Rows are points. Before rounding, the points of a table are all equally far from one centre. They may lie mostly on one side of it. Write the centre, to within rounding.

Points (8 x 3)
[[  9  -9 -78]
 [ 12 -40 -80]
 [  6 -31 -80]
 [-26  -3 -54]
 [ 40  27   9]
 [  0  27 -45]
 [-13  10 -57]
 [ -1  -8 -75]]
Centre: [ 20 -28 -17]

Points (14 x 8)
[[ 22  -8 -47 -17   2  48 -61  69]
 [ 42  23 -33 -36   1  31 -55  -1]
 [ 28  39 -47  15 -29   0 -18  33]
 [ 64   4 -57 -13 -11  23 -52  29]
 [  1  42 -49  20  47  20 -56 -30]
 [ 86  -1 -37  34  53  14 -23   3]
 [ 50  40  14 -13  16 -18 -56  20]
 [ 21  27 -18 -19 -27  33 -23  44]
 [ 54   2   3  -7 -32  41 -39  22]
 [  4  13 -16   8 -26  37 -89  44]
 [ 33  42 -12  14 -36  -9 -29  23]
 [ 27   7 -37 -10  20  30 -95  59]
 [ 56  36 -52  11 -12   6 -37   8]
 [ 54  17 -64   8  -2  33 -33  40]]
Centre: [  4 -29 -17  18  24  -2 -35  15]

Points (18 x 11)
[[ 25 -54 -10  16   6  31  23  36 -23 -63 -59]
 [-17  -7   3  49  21  14  22  63 -50 -70 -62]
 [-17 -10   7  74  39   1  10   5 -40 -46 -48]
 [ 35  -6   3  59  42  -5  11  26 -13 -73 -48]
 [ -9  -7 -40  41  13  41  12  45 -31 -55 -52]
 [ 24 -47  -7  47  44  12  51  45 -67 -13 -50]
 [-14 -27 -24  67  25  32  16  49 -34 -63 -32]
 [  5  -9  -8  69  39  45  28   5 -33 -45 -48]
 [ 27   3  -7  64  20  38  -8  53 -44 -57 -40]
 [  2   7 -13  87  54  25  32  52 -34 -49 -30]
 [ 37  -3  27  89  13  -9  26  46 -27 -20 -67]
 [ 20 -26 -28  62  19  18  36  41 -34 -70  -5]
 [  2 -11 -14  89  25  15  25  38  11 -51 -53]
 [  6  -8  -6  95  -8  -1  40  30 -22 -36 -40]
 [ 26  30 -17  59  32  23  12  55 -34 -43 -65]
 [ 43 -14 -31  76  22   7  27  31  -5 -50 -16]
 [ -5 -21 -28  70  30   2   5  41  16 -58 -43]
 [-30 -25  15  81  16   8  44  45 -20 -67 -42]]
Centre: [  1  -2  28  14  23  14  29  49  -2  -5 -10]

Points (24 x 18)
[[ -5  -1  -1   0 -14  20  47 -24 -26   9  86 -16 -24  26  -4 -10 -43 -49]
 [ 20  -1  38 -19  -9  -5  39 -49 -30   1  39  -3 -54  23 -14 -39 -43 -53]
 [-35  -2   2 -19 -36 -28  62 -28 -34   5  62   8 -20  12  -9   5 -55 -33]
 [  1   3  -4 -48 -59   2  20 -38 -15  30  21  49 -26  11  27 -48 -36 -61]
 [  8  -4  -5 -30  -2  11  50 -21 -48  22  35  20  -1  62  14 -20 -44 -36]
 [ 17  22 -47 -28 -15  -9  43  -3  -7 -43  16  40 -33  39  38 -56 -34 -42]
 [ -7 -26  27 -63  -8 -30  22 -18  -2  19  61  24 -33  16  -1 -38 -62 -13]
 [  0 -19 -10 -26 -42 -17  33 -29 -18  13  58  43 -38  30   0  -3 -47 -60]
 [  8  18  24 -60 -36 -25  23 -25 -12  14  59  25   0  21  55 -26 -27 -38]
 [-18  11  29 -21 -21 -21  33 -42 -32   7  39   7 -52  13  -8  -9 -30 -65]
 [ 25 -13   6 -38 -34 -26  37 -29 -15  -1  65  15 -17  38  27 -18 -58 -50]
 [  5 -15   5 -23 -26   3  55 -40 -36  35  54  37 -26  31  -8 -31 -63 -38]
 [ 30  33 -26 -33 -27 -21  25 -22 -18   0  77  30  -2  44   5 -49 -60 -59]
 [  3  -3  -6 -37 -19 -27  33 -26 -54  -4  73  71  28  12  12  -1 -53 -27]
 [  8 -19  36  -7 -14  -9  23 -25 -37  35  18  49 -25  53  -1 -30 -35 -25]
 [ -5  34 -18 -27 -36  -5  38 -17  -2 -23  34  36 -53  36   4 -49 -74 -36]
 [  8   5 -26 -40 -48 -28  32 -38 -59 -29  42  23 -32   0   5 -38 -78 -24]
 [ 25  -9 -30 -71 -42  -7  41 -12   2   7  43  35 -11  23   1 -51 -58 -65]
 [  6 -15  20 -28 -21   5  42 -11 -51  -1  58  30 -21  40  -3   0 -56 -45]
 [  1  -2   1 -20 -25 -26  35  -5 -36  18  63  43 -20   6   6 -12 -95 -44]
 [  0  -3   4 -60 -32 -21  42  -9  -4  -7  55  33 -48  24 -25 -47 -69 -36]
 [ 16 -26 -11 -32  -7  -7  34 -30 -26  13  45  38 -31  51 -17 -30 -50 -57]
 [ 13 -24   5 -22 -20  12  52 -29 -21  20  44  26 -27  31   4 -62 -55 -59]
 [ 13 -14  -8 -27 -17  -1  45 -20 -33 -21  47  17 -30  35 -12 -32 -63 -74]]
Centre: [ 23  15 -11 -10 -13  -4  17  -8  -2  -4  21  20   7 -22 -17 -24 -20  -7]

Points (31 x 24)
[[-25  22 -28 -27 -49 -16  -9 -46  -6  32  13  39 -21  -7   3  40  46  41
   -8 -16 -17  32  -1   0]
 [-23 -23  -7  15 -57   2  24   6  16  18  51  41 -64  -4 -11 -15  57  -8
  -42 -33  -5 -21   1  40]
 [ -2 -44 -13  19 -62 -22 -13   3  13  16   7   3 -45  17 -12 -15  33   2
  -26 -89  -1 -15  22  46]
 [-13   0   7  14 -87  27  -7  21 -11  29  20   4 -38 -10 -28   1  24  -2
  -44 -13   6   7   0  17]
 [-37 -25 -67  32 -54  -2  -5 -25   4 -22 -14  22 -57 -30 -24  27   6 -12
  -23 -16 -10  13 -15 -25]
 [-10 -46 -15  27 -53   5  -3 -16 -24  52  16  -2   2  -3   6  -2  34  25
   -3  -9  16 -17  55  -5]
 [  1 -49 -25 -15 -86  -3 -29   6   4  39  21  49 -31 -18 -14 -16  12  12
  -24 -22  16 -35   5  20]
 [ -1 -11   3  20 -63  -8  -2  11   8  50  27  32 -11 -25 -57 -33  16 -13
  -15 -53   8 -31   4  11]
 [ -1 -14  -2 -16 -79 -28 -21 -24  24  38  -4  16 -27  32  -1  44  11 -15
    5 -55  28  23  22   7]
 [-49 -16  -4  10 -20 -30  21 -11   0  12  -8   5  10 -18 -12 -10  45  43
  -60   7  31 -35 -16  -7]
 [-49 -20   5  20 -52  26 -28 -11 -31   9   9  50 -21   2 -14 -13  29  -1
   16  -1  14 -23 -21  17]
 [ -1 -41   4  10 -44 -43 -16  -8  32  42  69  43 -33   7 -32  -6  39  30
  -17 -19  10  12  18  21]
 [-44 -13 -31  -3 -59  -1   8   6 -29  11  36  41 -56 -22  -8   3  59  10
   14 -34 -15  -9 -32   2]
 [-42 -55   8  -6 -19 -34  17 -10   4  76 -18  15 -27  12 -36  16  54   6
  -20   0  31 -39 -19  24]
 [-38 -57 -34  40 -35  13 -32  -2   8  41  43  -1 -40  -5 -41 -18  39 -10
   14 -19  -8 -22   1 -23]
 [-41  -5  28  41 -49 -22  -5 -44  28  21  -4 -22 -39  -7   4 -27  38 -40
   -1 -49  21  15 -10  25]
 [-51 -17   2  16 -46   7  -5  44   3  41  22 -12 -28 -16  44  48  17   4
   -8  -4  19 -11 -20  50]
 [-58 -21   6   9 -95  -8 -20   8  49  19  29  -2 -34 -12 -29  29  12  21
   -5  -1  -1 -13  25   1]
 [-53 -35   0  45 -39   3 -13  17  24   3  43  32 -31  31 -16 -27  41   7
  -25 -33 -29 -14  -2  15]
 [-63 -21  16  25 -83   8   2 -17  12  -9   2  25 -61 -20 -22 -10  22  36
  -11 -33 -18   3 -13  16]
 [-36 -27   7  21 -29  -6  -4 -12  25   2  32  33 -61 -47 -37  -7  57  16
  -33 -52  21 -15  17   7]
 [-27 -15   3  -6 -69 -17 -50  -6  13   9  17  33  -8 -28 -30  32  16   5
  -18 -61  -7 -22  19  14]
 [ 16 -32  14 -16 -32  23   5   5 -20  52  23  45 -55 -25 -13  -4  33   0
    1 -38  29  30  33  10]
 [-69 -18  -9 -15 -56  -3 -13  19  18  37  51 -25 -65  -4 -15  13  38  17
    8 -24 -30 -25  -6  49]
 [-29 -89  -7 -14 -29   4  -1 -16 -22   5 -25  26 -57   0  11   8  10  47
   28   0  17   1  41  18]
 [-50 -36 -10  35 -45   2  33  19  14  34   1   1 -43  37  -9  29  19  21
    5 -44  58 -16 -23  -2]
 [-24 -35   3  18 -48 -13 -15 -25  36  16  36  47 -53 -13  -6  -5  61  17
    5 -18 -31 -14  46  51]
 [-20   8 -35   8 -71 -29 -11  22 -23  18  -6  30 -53  18  -8   1   4 -10
  -27 -47 -21 -24 -20  35]
 [ -7 -56 -20  39 -71 -31 -17 -52  16  29 -23  23 -55  14   4  21  11  26
   -5 -17 -10  -4  -2  55]
 [-57 -30 -26  40 -47  -1 -20  20  23  20 -15 -20 -14  30   0  22  44  20
   15 -57  18  15  10  16]
 [-31 -14  -2   9 -90 -42   9   0  -4   7  -4  28 -74 -14 -21  -1   7 -18
  -24   0  18   5 -25 -11]]
Centre: [ -5 -24 -10  -9  -9  -9  14  -6  31  12   0  -1 -28  -8  -5   3   5   5
   8 -12  -8  -6  -9  14]

Points (27 x 24)
[[-45  13  13  15   2   0  11  11 -44 -38  18 -51  55  51  -2  47 -17  43
   21 -10  -7  41 -38  30]
 [-24 -44 -15  -8   5  13   4   6 -35 -19  19 -44  30  74   4  13  10  76
  -35   4   7  57 -18  17]
 [-12 -42 -37 -21  18  -6  12  37 -35 -23  10 -35  41  76  48 -10   3  34
  -11 -22 -42  40   9  17]
 [ 18 -22 -32   5  16  10  38  33 -18  11  32 -33  37  22   1  11  -3  81
   25   7  -3  31 -39   8]
 [-25   7  20   8  25   2  37  16 -10 -53  42 -82  17  50  -5  33  14  61
  -23  21 -12  23 -13  -2]
 [-18 -36 -13 -18   9   8  17  11 -52 -24  -7 -10  34  47 -18  -7 -23  55
   -3 -19  30  31 -68  32]
 [ -5 -30 -11   3  -6  48  55  37 -38 -13   5 -18  24  60   8  40 -10  63
    9   1  13  44 -29  30]
 [-35 -35 -16  20  -3 -37  -6  30  -9 -13   0 -32  21  52 -11  30 -13  79
   24   3   5  15 -29   4]
 [ -4 -36   5  -7  -6  17   5  23 -57  -2  41 -19  43  44   4  15   3  40
    4 -37  17  52   2  10]
 [-20 -20   5  17 -20   9  58  30 -48 -11  39   6  11  44   4   1   4  49
  -31 -20 -17  54  20  17]
 [-34  -8  10  -2 -11 -14  20  37  10 -22  23 -15  36  60  -1  17 -26  66
   23 -23 -22  52 -45 -10]
 [ 18 -17 -12   2  -4  21  40  26  21 -31  31   0  43  43  43  28   7  79
  -38  22  23  16  -1  33]
 [-14 -32 -32  -1  22   3  19  22 -45  -3   8  -9  32  28  24   5 -19  77
   -6  28  18  71   5   2]
 [-31 -14  -3  -6  31 -13  39  33 -18 -39  19 -33  48  51 -27   4 -13  95
    9 -27   0  33 -16   6]
 [ -2 -16 -42 -17   2  -6  12  28  11 -37   4 -40  43  56   3  19  14  88
   -8 -55 -33  23 -31   1]
 [-19 -21 -17 -10  -5 -10 -16  63 -45 -17  27  -7  19  61 -25  23 -12  56
   24 -21   5   7 -18  19]
 [ -5   8 -33  -5 -21   2  40  28 -14 -36  -1 -40  20  69  -4   7  37  84
  -41   0  -8  35 -30  -4]
 [-20 -14 -19  18 -17 -18  48  40 -30 -56  26 -29  52  37  21  11  17  91
  -19 -16 -10  19 -26  23]
 [ -6 -19 -34   1  16 -10 -23  50  -9 -24  56 -31  20  57 -20   9   6  61
    2  -5 -15  57  -5  48]
 [-18  34 -32 -25 -22   0  31  36  -1 -32   1 -40  38  58  17  -3  -5  77
   -4 -19  19  43 -19  35]
 [ -1 -33 -13 -21  -5 -11  12  50 -23 -17 -11 -29  51  47   8  28 -22  79
    6  -4   2  62  -9  15]
 [-11 -25 -26  10   8  13  42  35 -14 -25 -17 -47  38  52 -12  16  11  87
   24 -11 -17  29 -46  12]
 [-16   2  -4   9  24  12  38  26 -19   0  30 -22  56  52 -14  22 -31  46
   -8  20  37  46  26  30]
 [-21 -15 -11  35  -9  -8   8  35 -36  13  22 -31  31  29   1  37 -22  60
  -23 -53 -30  52 -25  30]
 [-20  -6 -22  -6  21  13  31  66 -20 -25  12 -68  40  47  35  17  26  63
  -32 -27  19  65 -21  14]
 [ 18 -14 -25 -15   7  41  36  40 -10 -43  24 -15   2  46  -1   7   7  51
   21  21  -7  70 -37  53]
 [-27 -16 -25 -25 -26   0  37  28   5   6  20 -22  26  43 -10  49  -3  54
   39  -2  -9  36 -28  39]]
Centre: [-18  -3 -19   1  25   4  16  23  -5 -35   4 -10  15  20   8  22   2  19
 -21  -9  -6  22 -17  15]
